Each row of a before or after table is a point. One or more steps were done to the points. Then noise was added and the rows were shuffled. The steps act on columns, c1 being the first. Name the steps. A step turns or swaps two columns, mirrors them in a line or flattens them onto one, adds a multiple of one to another, or multiplies or shifts one. Angles are multiples of 10 degrees, from the lower column toward the higher: turns from -170 to 170, lines from 10 to 170 but not 90. Use the fewest steps. Two steps may share a column if one is a turn and the other turns, adds or multiplies; they go together, in the order done. Otherwise the lowest column goes first.

Before:
[[-33 -44   4]
 [-32 -42 -26]
 [ 49 -11 -37]
 [ 16   8 -22]
 [-26 -42 -14]
 [  3 -35 -11]
 [  6 -12 -16]
 [-34  16  19]
 [-34 -16  -2]
 [-73 -19  45]
 [ 10 -18 -40]
 [-32 -25 -17]]
After, 12 rows:
[[-29 -43 -15]
 [-38 -25 -12]
 [-93 -18  27]
 [-47 -50   0]
 [ 62  -7 -28]
 [-37   9   7]
 [ 12 -10 -13]
 [ 20  11 -13]
 [-46 -16   1]
 [ 10 -17 -29]
 [-39 -44 -21]
 [  5 -34 -11]]
Steps: multiply c1 by 1.3; multiply c3 by 0.7

Before, 8 rows:
[[ 11 -29 -24  21  27  13 -57 -23]
 [ -3 -21  43 -11  -9 -27  42 -21]
 [-17  15  32  15   4  60 -39  13]
 [-13 -15 -18 -60 -23  -1  43 -32]
 [ 27 -23  11 -65 -49  31 -35  23]
 [-18  45   1 -25 -56  19  10  33]
 [-40 -18  19   7  26 -17  30  11]
 [ 33 -55 -46  33  11  32  -7   3]]
After:
[[-21  45  11 -24  -1  17  -2  94]
 [  7 -30 -64  20 -11  13 -14 -47]
 [-15  15 -31  17  16  55  41   0]
 [ -3 -19  49 -13 -23 -26  33   5]
 [ 27 -24 -34 -63  -4  33  17  81]
 [ 33 -58 -13  35  13  29 -46 -12]
 [ -9 -13  39 -61 -44   0 -24  25]
 [-42 -20  35   6  24 -19  13 -32]]
Steps: mirror c3 and c7 in the line at 40 degrees; multiply c5 by 1.6; turn c5 and c8 by -70 degrees

Before, 14 rows:
[[  4  -5  -4 -11   3  -2 -18  18 -20  24  14]
 [-13 -14   7  -6  -4   7 -12  -1 -16  10 -16]
 [ 30 -31   5  -7  -4   3 -10  12  -6 -52  11]
 [  6   7  -2 -10 -21 -22 -16  -4  -3  13  -4]
 [  3  15  25   3  -9   8 -15  14   7  25  28]
 [  3  14   5  -8  14 -35  -9  15   2  21  14]
 [ -5  11  -9 -10 -14 -13 -11  -8  23  23  28]
 [ 12   2   8   8 -12   2   0   7 -15  19 -14]
 [ 10  19  -9 -10  -6  10   0  -7   8 -76  14]
 [ 19   7  -8  -6   6   1  16   0   3  18  20]
 [ -7 -11 -10  -4  -5 -44  22   9  -9 -13  20]
 [ 11  13  -3  -1 -17   6 -12   1 -17  17  29]
 [ 14  10 -10  63  38  -1  -8   4   5  -5  -1]
 [  0  17 -11  -4 -19   8 -11  25  11  26  12]]
After, 14 rows:
[[  9 -13  -8  -8  33  41 -10 -11   3  21   5]
 [ 13  11  13  -4 -13  55  23   3  -8 -11   3]
 [ -6  30   2  -6 -13   7 -12 -33  -5 -52 -17]
 [ -2 -14   3  -1 -43  26 -13 -11 -14  17 -40]
 [  3  14  -8  -9 -10 -22 -12  13 -15  12  15]
 [ -2 -12  10  63  91   0  -8 -15   6  -5   2]
 [ -1   0  -8   8 -30 -16  -1 -13 -15  18  18]
 [ 11  -9 -30   2 -23  23 -13 -10   4  26 -37]
 [-12 -21   5 -11 -15   7  -1  -5   8 -78 -24]
 [ -3 -11   7 -11 -33  38 -11   9  25  25 -25]
 [ 21 -20   8  -3 -47   5 -11 -14  11  27 -22]
 [-10  -7   7  -4  18  20  18 -17   1  19 -26]
 [ -6  -7   3 -10 -53  14 -16  -4  -3  10  18]
 [ 16   4   4 -12   9  15 -18 -12 -20  25 -15]]
Steps: turn c1 and c8 by -120 degrees; turn c2 and c3 by -170 degrees; multiply c5 by 2.5; multiply c11 by 1.6; turn c6 and c11 by -140 degrees

Before (9 x 14):
[[ 38  26  34   6 -23  -6 -13 -13  -2  23 -32 -18 -26  33]
 [ 39  23 -31 -23 -43 -19  13 -17  19   4   4  34  46 -27]
 [ -1 -32  22  10  -4  21 -21  13 -34 -17   7   3 -15  34]
 [  4  49 -12  -1 -12 -32   2  18   7  17   0   7  38  -7]
 [-21 -30  23  -7   5  43 -12  12   1  13  -4  12 -38   9]
 [ 38  43   5  -8 -28 -33  36  27  -2  34  10  31  -1   8]
 [-51 -48   8   1  21  10   5 -24 -54   1  17   1 -10  -8]
 [-26 -27   1  31   8  38  21 -25 -19  -1  20 -14  13  14]
 [-53  -5 -54   0   9  27  17 -38 -30 -35  27  38   7 -13]]
After (9 x 14):
[[-53  -1 -52   4 -18 -11  20 -39 -30 -33  78  15   8   2]
 [ 38  16  33 -11   0   9 -10  -9  25  24 -95  -9 -25  30]
 [ 38  36   6 -20 -15 -23  35  24  19  33  32  36   0   7]
 [ -2 -28  18  13  -9   4 -21  15  -3 -15  22 -10 -12  44]
 [-19 -19  21   9   1   9 -11   9   2  11 -14 -13 -37   6]
 [-53 -35   7  20 -22   3   8 -26 -50   1  48  -6 -13  18]
 [ 43  25 -32 -14 -23 -17  16 -16  34   6   6  32  47 -32]
 [  3  38 -14 -24  -5 -11   4  21  10  19   2  15  37 -10]
 [-21 -36   0  17  -3  15  22 -26 -16  -3  61 -30  13  23]]
Steps: flatten c2 and c4 onto the line at 150 degrees; turn c9 and c14 by -30 degrees; turn c5 and c9 by -50 degrees; flatten c6 and c12 onto the line at 120 degrees; multiply c11 by 3

Before:
[[ 11 -22  13 -15 -27  24  11  12  14 -22 -32   6 -13  -5  -4 -21   2   4
    4 -37 -13 -28  26  45]
 [ 16 -10   9  -1  -9  13  -1  17  -5  -8 -30  -2 -56  -2  20 -39 -17  -4
  -45   5  -7  36  10  -6]
 [ 15 -17 -31  27   4   9  11 -22 -19 -13   5   1  34   8  13  -2  38  16
    1 -20  -3  42  25  25]
 [  3 -17 -50   3  11  19 -13 -42  48 -14 -63 -38   8  -9  -8  17  81  -4
  -32   7 -14  29  20   5]
 [  4  10 -24 -21  19   1   3  14 -15  -5   6   9  -3   0   3   8  -9 -21
    5  13  -8 -19   5   8]
 [ -5   1  -2 -13   6  19 -12   9 -10 -22  -9 -21 -21 -22  46  -8   4  64
   19  23  10  19  21  -8]
 [  4  13   8 -12  17  -3 -10  -7  55  41 -10  10  24  11  25  18   2  27
  -68  24  -8 -10  19  -4]
 [-38   6   5 -20 -18 -22  41  -1   8 -23  -1  -2 -12 -18  10   6 -18 -18
    8  24 -15  39 -33  18]
 [  8  37  19 -19 -29   5 -10  -8  49 -20 -13  -2  39 -28   9  15  -8 -10
   15  31  30  22  26   3]
 [ -4   1 -27 -21  11   1  -7  13  23   3  -1   8  27 -49  -1  17 -19  -9
   -4 -20  -5  44 -64   9]
 [  2   0 -25 -18  21  25 -11   7   3  31 -11 -31  10  11  28  -3 -15  32
   18  32   4  14  14  -7]
 [ 13  -4 -14  -5 -32   2 -12  16  -1 -18   6 -18  21  -4  -3  16   7  -2
   10  23 -11  43  -1  -6]]
After (12 x 24):
[[  5 -18 -29 -31  33  42 -14 -46 -77 -12 -63 -38  11 -12  25  19  83  -2
  -32   6 -14  -2  20  10]
 [ 15 -17 -23   5  11  20   9 -25  27 -15   4  -4  34  16  45  -1  36  17
    2 -16  14  13  27  26]
 [ 14 -23  26  12 -78  12  11  11 -26 -25 -30   6 -17   3 -27 -22   2   2
    4 -37   6  -4  28  41]
 [  1   4 -19 -42  60  14   6  13  19  -1   9  11  -5  -6 -20  14  -9 -21
    7   6  16   2   5   6]
 [ -3   1 -22 -47  31  15  -7  14 -32   2  -1   7  28 -52  43  21 -18 -13
   -2 -19  -5  -3 -60   5]
 [-42   5  -5 -27 -54 -21  43   2 -17 -27  -2  -2 -14 -24  41   6 -16 -19
    4  25   7   8 -32  19]
 [  0  12   3  -7  54 -10  -8  -4 -88  39 -10  10  26  20 -11  16  -1  24
  -70  23 -23  26  26  -3]
 [  4  36  23   3 -87  -9 -11  -8 -65 -20 -11  -1  41 -30  20  13  -9 -10
   15  33 -56   8  24   4]
 [ 13  -5 -16 -18 -95   6 -10  19  -3 -17   8 -19  22  -8  44  16   6  -3
   13  26   9  -2  -4  -1]
 [ -1   0 -13 -29  62  35 -15  10  -2  32 -11 -31   2  18  21  -5 -15  28
   15  33  -7  27  12  -8]
 [ -3  -1   7  -8  15  15  -9   5  17 -21  -5 -21 -26   1  13  -8   3  63
   15  21  -2  47  22 -10]
 [ 16  -8  13  16 -27  10   3  23   9  -7 -33  -2 -54  -4  37 -42 -15  -7
  -48   8   9  19  14  -8]]
Steps: turn c3 and c6 by -30 degrees; add 1 times c3 to c4; multiply c5 by 3; multiply c9 by 1.6; turn c9 and c21 by -160 degrees; add 0.3 times c18 to c14; swap c15 and c22

Before (13 x 48):
[[ 59 -26 -10 -29  12  16  11  -3 -27  55  -6  28   0  38 -53  28 -20  67
   22   6 -44  21 -24 -27 -21 -10 -57   6   0 -35  24  14  39  35  14 -29
    6  13  38  19  11  14  41  17  16  74  21 -22]
 [-42  19  10  30  -1  34  22   0  39 -10 -28  13  24 -31  -8  -2 -33  40
    3  13  17  -6 -25 -27 -15 -25 -22 -29  -3  34  -4  26  39 -12  -8  64
  -18   7   0  15  31 -19   0  23  31  -5 -68  -5]
 [-23   0 -42  24  -8 -23  15  -2 -12 -39  17  71 -23  10 -12  95 -19 -20
  -16  34  -8  27  29 -21  -2  -1 -46 -35  18  -5 -18 -15 -52  17   1 -40
   33 -20   7  24   1  13   6  -1  -1  15  16  11]
 [ 32   5   0 -45 -15 -22  24  -3 -11 -69   0  32  -1  46 -19   4   2  21
    4 -26  13  -1 -25   0 -19  44 -16 -12 -19  22   8 -28 -16 -35  23  16
    4 -18 -28  -1  -4  40 -26  17  10  11 -49 -33]
 [ 12  49   3 -34  45  22  51 -43  -2 -14  -9  45  56  -7 -22  76 -17  -7
    4  20  17  25  -4  15  12   9 -16 -13 -56 -18  22  29 -51 -27  18 -20
   18  -7 -33  -2  22   0 -15 -17  13  19  -1  -6]
 [ 26 -37  17 -33  22  -7 -30 -65  18 -11   4  10  -4  14  -5   5  -9   3
   23   0  -6  24   7 -20 -36  -4  25  58  34  -2  26 -36  26  23 -32  46
   -1 -24  21 -29   6 -40   7 -10   6  -9  10 -38]
 [ -4  52 -11 -61  -2 -30  16   5 -20 -12  12  58 -24 -15 -45  -8   3 -19
  -37 -26  14  -9 -31  11  23  29  23  14  37  47 -21  30  14  15  24 -41
  -24  10  -1 -22 -24  12 -20  35  31  53  53  19]
 [ -8   6 -19 -52  -3 -30   6  41  29  -9  13   5   6  15 -37 -10 -36 -46
  -57   5  37  52 -22 -28   3  41 -17 -49  53 -41  10  12  10   6  -4   1
  -26   7 -11  -3 -31   1  10  -7  19 -25  13  -7]
 [ -5  38 -10 -27   9  -9  15 -20  27 -15   3  32 -22  34  16 -14  22   4
  -17 -16 -10  42 -15  39  -7 -25 -16  49   7  -3 -15  -3  24  26  49  19
   56   6   3  55  -1  -3  40  -7   1  19  18 -30]
 [-41  29 -11 -37  -7  27 -19 -31   1  -6   5  39  15  14   4 -28 -34   7
  -17 -24  -3  38  11  -9 -38 -49 -14 -21   7   5  24 -47 -16  66  19  35
    6  35 -30  12 -23  23  10  -7 -15  34 -23 -23]
 [  0 -33 -19  35   1  -7 -29 -30  50  26  14  48 -10  47  -3 -13 -45 -11
  -30   6  -2 -13   6 -42 -23 -22  13 -31  -1  -4  -2 -45  12  16  -4  22
   29  10  53  -5  85  -4  12   3   4 -12 -11  -7]
 [ -3 -19  23  13   9  22 -26  37  -4  58  -7  65  17 -14   0   3  11  27
   28  18 -20  -5 -70   0  -9 -41 -32  21  29  -6 -56  12 -41 -39 -70  22
   14  34  -1  -6 -29 -50   3   4  10  46   1  52]
 [ 31  15 -32  -5 -12  13  34  -1  26 -10  16  31  27 -30  33  51 -54  33
   -9  13 -13   2   2  37   6  33  -3   0 -14  55  45   3  44  18 -41 -32
   30  -1  38  31  47 -14 -26  -6   3  65  27 -73]]
After:
[[-25   1 -45  14  -9 -24  15  -3 -13 -41  17  71 -23  -3  29  92 -18  13
    4  33  -7  26  27 -24   0   1 -46 -33  18  -4 -17 -16  46 -36   1 -40
   33 -26  18  23  -1  13   3  -1  -1  15  15  10]
 [ -6  52 -18 -65  -1 -31  16   6 -19 -12  13  57 -27 -47   5  -9   3  15
  -23 -26  16 -10 -30   9  26  31  20  14  38  50 -20  29 -15  37  23 -42
  -25   5  13 -22 -25  14 -21  37  33  52  54  18]
 [-41  29 -42 -39  -7  26 -16 -30   1  -6   4  39  14  11  14 -28 -35  16
  -13 -24  -2  39   9 -10 -39 -48 -12 -22   6   4  22 -45  13  41  20  37
    6  39 -28  12 -23  22   8  -7 -17  34 -25 -23]
 [ -3  37 -21 -28  12  -7  15 -20  27 -13   2  32 -22  30  11 -13  22  -6
  -11 -16 -11  43 -16  40  -8 -24 -19  50   8  -4 -14  -1 -29  34  51  19
   54   1   0  55  -1  -1  38  -6   1  17  20 -30]
 [ 31  15 -37  -7 -13  13  34  -2  27 -12  16  33  24  14 -53  51 -53 -48
   -4  13 -12   3   2  36   6  33  -4   2 -14  55  47   3 -24  -4 -43 -34
   33  -8   7  32  45 -13 -25  -9   3  64  27 -72]
 [ 59 -28 -27 -17  10  16  11  -3 -28  54  -8  27   2 -25  42  29 -21 -75
   -7   6 -46  22 -23 -27 -20 -10 -55   5   1 -35  26  15 -59  51  15 -27
    6   9 -14  20  10  13  44  17  15  74  21 -22]
 [ 14  48  15 -32  43  20  50 -43  -2 -13 -11  44  57 -23  23  76 -18  28
   -8  19  13  24  -5  15  12   7 -16 -13 -55 -19  22  29  45 -18  16 -21
   19 -23 -20  -1  21   0 -15 -16  13  19  -2  -5]
 [ -2 -17  40  21   9  21 -26  37  -5  58  -7  67  15  -7   2   4  12 -19
    9  17 -20  -4 -70   0  -9 -40 -30  20  28  -6 -55  13  43  49 -70  22
   12  41 -19  -6 -29 -50   3   5  10  45   2  53]
 [ 32   5  17 -39 -15 -20  24  -3 -10 -69   0  33  -1   7  54   7   2   1
  -14 -26  13  -1 -26  -1 -21  44 -16 -13 -17  22   7 -29  -2  -6  22  16
    5 -24 -37   0  -5  40 -26  14  12  12 -50 -32]
 [  0 -35 -22  21   2  -9 -29 -30  50  25  13  48 -12  21  36 -13 -45 -26
    8   6  -3 -13   7 -41 -24 -20  13 -34  -4  -5  -1 -44 -26  -2  -3  22
   30  19  47  -3  85  -4  13   4   6 -12 -12  -6]
 [ -8   9 -21 -65  -4 -30   5  39  28  -8  13   5   8 -24  26 -10 -37  42
  -24   5  36  52 -23 -29   3  39 -17 -48  56 -42   8  12 -17  16  -3   0
  -25   5  21  -3 -32   1  10  -6  20 -25  13  -8]
 [ 26 -36   3 -20  23  -4 -31 -64  19 -10   3  10  -3   4   5   4 -10 -16
   -9   2  -6  23   7 -19 -37  -5  25  58  33  -2  26 -37 -31  24 -31  48
   -2 -15  13 -29   7 -41   5 -10   4  -9   9 -38]
 [-41  20  15  27  -2  32  21  -2  39 -11 -27  13  24 -19 -34  -1 -35 -30
    9  15  17  -4 -27 -28 -16 -25 -22 -29  -3  35  -5  26 -30  19 -10  64
  -17   0 -25  15  33 -19   0  24  30  -6 -69  -3]]
Steps: turn c3 and c34 by 30 degrees; add -1 times c23 to c34; flatten c4 and c19 onto the line at 20 degrees; add -0.3 times c7 to c38; turn c14 and c15 by -60 degrees; turn c15 and c33 by 160 degrees; mirror c18 and c39 in the line at 110 degrees
